Every row gives one point. The window is the flat piece filled in between its corners: a triangle in 3 columns, a solid with four corners in 4, and so on. A path goes straight from each point to the next, and from the last back to the first. After which points does the path pass through the window?
(in the rows, 128 means zero)

Window:
[[ 71 141 108]
 [190  99 146]
 [157  82 122]]
Path:
(1): [170 100 108]
(2): [164  83 153]
(3): [ 72 108 137]
(4): [ 93 129  88]
(5): [195 113 101]
(6): [146  74 154]
(7): [183  66 167]
(8): [200  94 120]
(9): [122 147  82]
(10): [102 106 155]
(11): [188  84 189]
(12): [198  94 118]
Through the window after points: 1, 5, 9

Window (6 x 6):
[[170 152 121 115 142  93]
 [ 70  91 143 153  67 238]
 [ 32 150  82  30 138  95]
 [150  71  85 155 127 160]
 [196  44 149 120 180 152]
 [154 176 119 162 195 103]]
Path:
(1): [ 91 121 129 131 132  69]
(2): [119 136  87  36 151 166]
(3): [168  99  83 126 140 225]
(4): [115  92 120 156 118 142]
(5): [100 135 117 163 125  81]
(6): [117 172  96 113 160 143]
(7): [121 122 105 107 147 172]
(8): [ 95 100 137 159 129 124]
Through the window after points: 1, 3

Window, 9 rows:
[[ 93  86 196 125 136 156  76 126 177]
 [ 40 173  89 133 116  44 108 132 114]
 [ 54 171  98 155 193  75 161 114 109]
 [ 94 213  87 193  91  96 164  80 140]
 [134  67 190 168  92  81 151 182 161]
 [125  79 165  68 112 233  94 111  84]
 [ 90  33 155 196  77 134 131 106 145]
 [ 72  48 179 124  84 202 141 174 172]
 [ 89 193  44 197 148 104 106 137 114]]
Path:
(1): [ 83 104 125 134 127  95 122 123 150]
(2): [ 66 175 170 201  89 124 110 159  93]
(3): [ 62 170 141 179 139 110 117 141 104]
(4): [109 105  86  94 122 107 112  96 129]
(5): [ 89  96  45 103 105  86 163 130 178]
(6): [ 44 175 161 173 126  94  89 143  91]
(7): [ 72 165 177 140 102 166 112 144  70]
(8): [140  29 101  69 151 186 114  86 147]
(9): [ 96 129 116 120 132 114 129 123 156]
(10): [ 74 166 142 191 137 141 101 146 119]
(11): [ 68 174 108 195 111 128 130 132  95]
(12): [124 140  36 148 176  98  86 131 157]
(13): [ 86  94 105 124 110 118 135 134 162]
(14): [ 65 145 150 171 121 144 134 145 121]
(15): [ 63 153 172 186 128 165  98 155 120]
(16): [119 110 101  99 110 101 164 119 154]
Through the window after points: 1, 5, 7, 11, 13

Window, 11 rows:
[[130  40  98 103  97 155 153 126  85 189 100]
 [142 105 114  59 225 154 122 162  56 133 124]
 [115 114 140 138  89 118 118 139 129 220  17]
 [115 143  82 162  89  84 105  85 171 109  73]
 [172 190  86 136 158 175 179 169 178  77 135]
 [153  36 175  96 156 118 128 124 144 166  84]
 [144  25 149 170 117 128 115 170  52 162  52]
 [160 209  81 107  77 155  72 169 216  65 141]
 [ 67 189 154 173  47 135 106 107 194 111 121]
 [193 224  75 152 164 203  82 118 194  96 186]
 [168 106 172  96  93 139 132  84  88 136  53]]
Path:
(1): [117 113 124 147 117 171  94 100 169  96  39]
(2): [125  75 121 123 129 183  89 120 158 114  63]
(3): [165 129 134 108 104  83 125 125  86 215 157]
(4): [162 140 131 135 124  73 114 129 106 157 124]
(5): [116  86 106 121 149 194 140 125 127 128  70]
(6): [152 149 101 125 149 197  88 118 175  79  93]
(7): [169 170 105 150 113  93 162 156 144 161 169]
(8): [169 129 135 135  69  86 126 134 142 169 107]
(9): [135 131 117 155 116 166 122 130 178 128  73]
(10): [134  85 107 140 142 183 129 132 121 138  65]
(11): [164  87 146  85  96  71 147 160  96 169 157]
(12): [175 119 120 140  68  70 171 146 123 191 151]
Through the window after points: 6, 10
